Each row of a before or after table is a point. The points were changed in one or more steps. Then noise was added and the rows were shuffled. The steps act on columns, c1 being the first. Write out the steps. A step turns or swaps two columns, mirrors them in a line or flattens them onto one, adds a multiple of one to another, or multiplies or shifts one. Angles are multiples of 10 degrees, from the lower column toward the higher: turns from -170 to 170, lines from 10 to 170 but not 90. Use the fewest steps. Two steps may share a column if one is a turn and the other turns, adds or multiplies; they go together, in the order done. Otherwise the lowest column goes first.
(in the rows, 128 means zero)

Before (14 x 3):
[[121 164 123]
 [145 111 128]
 [173  90 113]
 [120 167 135]
 [119 156 125]
 [138 102  98]
 [153 129 113]
 [167 164 121]
 [121 169 135]
 [128 174 102]
 [154 172 177]
 [169 168  98]
 [127 152 178]
 [249 157 121]]
After (14 x 3):
[[128 124 131]
 [132 121 131]
 [127 157 109]
 [148 108 140]
 [123 150 115]
 [138 141 121]
 [126 154 113]
 [126 155 113]
 [135 115 135]
 [139 135 125]
 [143 158 110]
 [127 175 101]
 [144 170 104]
 [176 153 113]]
Steps: multiply c1 by 0.4; flatten c2 and c3 onto the line at 150 degrees

Before (13 x 9):
[[ 57  96  87  87  69  80 137  92 148]
 [140 123 163 139 125  44 108 153 156]
 [155  70 133  87  53  77 118 127 136]
 [169 158 174  33 141 142 110 152 116]
 [164 104 115  42 140 146  80 136 191]
 [142  83 152  95 159 139 204  88  87]
 [202 111 162 152  84 152  21 109 142]
 [133 149 190 132 129 167 119 148 150]
 [168  95 104 117 144  93 108 138 132]
 [186 148  78 153  93 116  79 117  87]
 [152 175 153 124  45 114 109  53 104]
 [154 111  57 120 141 161 118  97 113]
 [173 161  98 138 116  35 145 177 159]]
After (13 x 9):
[[186 148  78 154 127  93  78 117  87]
 [ 56  94  87  88 153  56 137  93 147]
 [140 123 162 139 206  96 108 152 156]
 [155  70 133  86 150  40 118 127 136]
 [169 158 174  34 119 145 109 152 115]
 [134 149 189 134  93 143 117 149 150]
 [167  95 103 117 165 130 109 138 132]
 [154 113  58 121 101 152 118  98 113]
 [203 111 161 153  91  94  21 109 141]
 [143  85 154  95 128 160 204  90  89]
 [151 174 154 124 113  46 110  54 104]
 [173 159  99 139 212  85 145 178 159]
 [165 104 116  40 115 145  81 135 191]]
Steps: turn c5 and c6 by 70 degrees

Before (11 x 18):
[[158 111 172 162 140 154 117 158 104 204 158  84 122 106 122 118 151 116]
 [ 53 117 104 168 190 139 130  78  77 107  98 171  25 154 105 240 132 169]
 [179 145 125 141 100 103  80 153 131 155 160  78 120 146 143 154 132 119]
 [165  73  37  27  92 179 185 137  80 127 182 139 106  64  83  89  78  74]
 [115 112 111 139  91 146 127 112 119 169 123 132 100 173 136 172 181 158]
 [167 109 159 106 147 141  83 138 154 194 122  83 147 161 157 154 151  82]
 [ 63  75 116 148 139 112 121 132  80 126  70 113  58 151 138 177 131 192]
 [169 126 141 137 154 143  97 180  96 181 150  93 160 194 153 189 149 139]
 [176  78  63 100 178 137 213  56  59 127 144 164  88  63 109 109  92 138]
 [195  88 168 150 131 165  91 131 112 125 178  97 141 144 174 140 174  99]
 [ 89 124 158 134 136 101 156 147  85 126  58 152  71 135 112 203 169 156]]
After (11 x 18):
[[168  86  37  27  82 107 184 137  80  95 182 177 105  64  55  88  81  70]
 [158 163 171 161 139 167 115 157 105  60 157 160 126 103 116 118 152 117]
 [195  97 167 152 131 156  91 128 116 107 179 171 144 145 202 139 176  96]
 [ 52 107 107 168 210  83 130  82  74 138 101 134  25 155  90 239 133 170]
 [ 90 121 157 136 139 108 157 146  86 125  58  99  72 135 104 201 171 156]
 [116 144 108 141  78 123 126 112 123  84 123 145  98 176 143 169 182 159]
 [168 156 161 105 155 173  81 136 153  66 123 153 149 162 174 151 146  85]
 [178  91  62 102 192  87 213  55  62  99 143 133  87  65  99 108  91 136]
 [ 64  85 114 150 145 145 124 134  83  97  69 113  58 153 144 177 132 192]
 [173 162 140 136 163 158  98 180  95  85 150 150 160 194 165 190 148 139]
 [182 159 125 141  91 183  79 156 130 120 155 111 120 148 153 157 129 119]]
Steps: mirror c2 and c10 in the line at 20 degrees; multiply c5 by 1.3; turn c6 and c12 by 100 degrees; multiply c15 by 1.6

Before (9 x 32):
[[155 197  97 159 174 134 107  81  89 167 126 198  92 121  88 104 101  77
   84  79 137 113  77 109 146 107 114 153  80 101 184 146]
 [132 108 119 120  94 156 110 104 163 127 120 119 108 134 154 121 166 193
  183 165 161 164 149 158  87 103 120 136 124 155 165  89]
 [117 102 126 171 124 114 118 178 139 128  98 147  81 123 135 149 135  99
  152 145 112  88 129 146 103 167 180 152  99 136 100  94]
 [152 142 101 110 145 147  82 126  84 117 131 156 175 161 138 145 122 134
  119 113 168 176 142  84 101 150 119 113 125 134 127 174]
 [161 164 134  90  95 170  94 163  98 144 148 183 145 122 116 101 113 117
  138 114 172 152 116  89 134 104 109 116 150 111 139 165]
 [153 110 130 116 103 127 121 129 153 100 116 152 114 102 179 142 134 152
  153 132 103 127 149 142  67 141 160 161 166 157 122  98]
 [108 114 156 124 103 116 111 133 191 144  77 126  85 139 159 169 144 146
  135 168 127  90 133 140  68 117 164 134 170 154 114  74]
 [113 153 130 176 145 135 102 106 101 192 115 214 133 150  91 119  92  81
  123 110  72  87  70 118 173 148 133 172 108  65 189 131]
 [149 121 153 111 110 125  82 136 118  93 101 117  96 124 164 168 165 172
  171 174 142 114 154 159  86 104 150 143 154 143 172  89]]
After (9 x 32):
[[135 111 119 118  94 158 110 156 162 131 139 121 105 132 152 122 164 194
  183 165 164 164 149 158  86 105 120 134 126 156 165  91]
 [156 110 130 117 102 128 123 135 155  96 155 151 113 101 179 143 132 153
  153 132 105 124 152 141  68 143 157 159 168 158 122  97]
 [160 164 135  89  98 171  93  77  97 143  91 184 146 120 115 102 112 119
  135 116 172 154 115  91 135 102 108 118 150 110 138 165]
 [105 115 157 124 104 118 111 165 193 146 248 128  88 140 157 170 146 144
  136 168 130  90 132 139  66 117 166 136 169 154 114  75]
 [155 197  97 162 175 133 106 175  88 169 115 199  92 120  84 104 103  74
   86  80 136 114  75 106 147 106 113 153  82  98 182 145]
 [117 101 126 171 122 113 119 108 139 129 215 147  80 125 136 152 136  99
  151 144 112  87 129 146 101 165 180 151  98 138  98  91]
 [153 142 103 109 146 148  81 126  84 119 121 154 174 159 140 145 121 137
  119 113 168 178 143  84 101 152 119 112 124 134 126 174]
 [112 151 127 176 147 137 102 160 100 194 152 214 131 149  91 119  92  79
  121 108  71  88  68 115 172 148 134 169 108  63 191 129]
 [149 119 151 110 111 124  82 143 118  92 193 115  97 124 165 168 164 171
  173 174 142 113 153 160  88 102 148 143 151 145 171  90]]
Steps: multiply c11 by 2.5; turn c8 and c11 by 160 degrees

Before (9 x 64):
[[164  93  32 113  99 145  94 111 131 154  80 121 108 171 127 188 186 105
  103 110 106 135 128 102 129 100 105 122 137  92  78 129 157  97 152  96
  119 137 137 166 177 119 153  80 118 138 142  69 112 111 128 171  83  54
  169  92 123  92 130 124 131 100 190 176]
 [124 157  56  94  11 129 144 111  83  77 154  97  80  97 123 137 194 157
  111 124 157 148 125 126 118 147 158 207 168 114 134  93  82 114 177 117
  141 110 159 112 210 147 150 104 197 104 114 126 111 202 103 155  83  99
   91  40  77 157  60 186  47 166 132 212]
 [ 96 123  29  84  70 165 181  87  91 107 180 127  87 135  84 122 219 158
  149 100 197 127 153 129 104  90 127 197 181 125 104  59 113 149 153  99
  118 156 161 140 193 112 155 119 135  58  93 130  97 183 103 123 118 112
   86  70  63 110  60 145  80 177 150 205]
 [117 106  58  93  45 166 143 122 105 113 151 109 130 154  66 122 156 189
  125  83 186 127 135  90 103 143 193 231 206 131 137  73 142 125 155  63
  136 103 158 129 204 136 186  70 164 102  55 144  94 169 108 131 112  71
   95  39  46 109 101 139 102 155 110 192]
 [ 91 127 130 152 117 120  96 155 124 130 165 172 148 122 179 108 112  92
  170 200  65 116  61 167 164 163  89 152 125 169 149 167  52 165  86  57
  168  92 121 127 106 112 116 184 187  78 112 118 166 114  74  75 186 164
   63 109  90 159 145 152 125 127 113 175]
 [165  89  95 101 139  97 107  75 153 151 125  90 136 181 143 167 140 102
   88 100  59 168 172 141 148 148  75 110 128  69  81 129 142 115 170 118
  125 188 156 177 129 115 140  92 109 203 108  93 140  98 132 155 106 122
  150 127 160 123 128  93 162  61 134 231]
 [172  60 132 175 135  69 110 157 187 120 107 191 140 114 153  60  98 113
  177 166 118  51  47 119 175 203  45 100  83 138 155 184 100 165  95 116
  187 146 125  90  73 139  70 166 108 125 132 118 164 109 109 103 192 171
   93 150 112 174 183 111 147  88  57 109]
 [156  66 148 203 108  74  59 102 182 145  74  88 172 157 150 131 112  64
   84  79  74 139 113  92 182 104 109  84  77 122  60 163  78 143 143 142
  113 146  88 204 113 102 107 150 105 169 124 100 217  93 138 197 117 142
  148 149 127 127 168  67 161 117 135 116]
 [143  70 138 152  93 129  49 151 144  90 155 152 153 107 133  81 106 104
  186 164  65 115  69 155 203 175  88 103  83 164 116 228  63 173 104  95
  184 161 125 115 117 120 109 130 156  94 147 112 153 112  92 113 179 172
   80 144 126 161  76 107 178  89  89 116]]
After (9 x 64):
[[170  67 148 202 108  74  59 100 181 144  75  87 173 180 150 132 111  63
   84  79  74 139 113  93 182 105 109  84  75 121  61 163  77 144 144 113
  112 146  88 204 113 102 107 150 105 168 124 100 217 121 138 198 118 142
  147 149 127 127 167  68 161 118 134 116]
 [177  61 133 176 136  67 110 158 186 119 107 191 140 169 153  61  98 113
  177 166 116  51  48 119 175 203  46 100  83 138 155 184 100 165  95  83
  186 148 125  89  72 140  70 167 108 128 133 117 165 131 109 102 191 172
   93 150 113 174 162 111 147  87  57 107]
 [ 99 105  58  92  44 166 144 122 105 112 151 109 130 151  65 122 156 188
  126  84 186 127 136  89 102 143 193 230 206 133 138  72 141 124 156  97
  137 103 159 129 203 136 187  70 163 102  54 146  94 141 109 132 113  71
   95  40  46 108  66 140 102 154 109 191]
 [ 87 156  57  95  11 129 144 110  82  78 154  97  81  76 123 137 194 156
  111 124 156 148 126 126 119 147 157 208 168 114 135  93  83 114 176 162
  142 111 159 113 211 147 151 105 196 103 115 127 111 152 104 154  83  98
   89  40  76 157  69 187  47 165 133 213]
 [167  94  32 113 100 145  94 110 131 153  81 121 108 125 127 188 187 106
  104 110 105 135 128 102 127 100 106 123 136  93  77 128 158  96 153 103
  119 137 137 166 177 119 152  79 118 138 141  68 111 128 128 171  84  56
  170  91 124  92 109 124 131 100 190 176]
 [175  88  95 101 139  97 106  76 153 151 125  90 137 162 142 167 141 102
   88 100  59 167 172 142 148 148  74 110 128  70  81 130 140 115 170 120
  124 189 156 178 129 116 140  92 110 203 108  93 140 124 133 156 107 123
  149 126 160 122 121  93 163  61 134 230]
 [103 125 130 151 116 120  95 156 124 130 166 173 148 177 179 108 111  92
  168 199  65 117  62 166 166 164  89 152 124 170 150 166  53 165  84  62
  168  93 121 128 106 112 116 184 186  78 111 118 165 116  75  75 185 163
   63 108  90 160  96 152 125 127 112 175]
 [150  69 139 152  93 128  48 151 144  89 154 151 153 174 133  81 106 104
  186 164  67 115  69 155 203 175  89 103  83 164 115 227  63 173 103 135
  182 161 126 115 117 119 110 130 156  94 148 112 153 124  92 112 178 172
   80 144 126 161  68 106 178  89  89 115]
 [ 72 124  28  85  70 164 181  88  92 107 181 127  86 166  84 121 219 157
  149 102 197 126 154 129 103  91 128 197 180 125 105  58 113 149 153 150
  117 156 161 140 194 111 155 119 135  59  93 129  97 140 102 124 117 112
   86  70  63 110  57 145  79 177 149 205]]
Steps: turn c1 and c50 by 30 degrees; multiply c50 by 0.4; add 1.5 times c34 to c14; turn c36 and c59 by 40 degrees
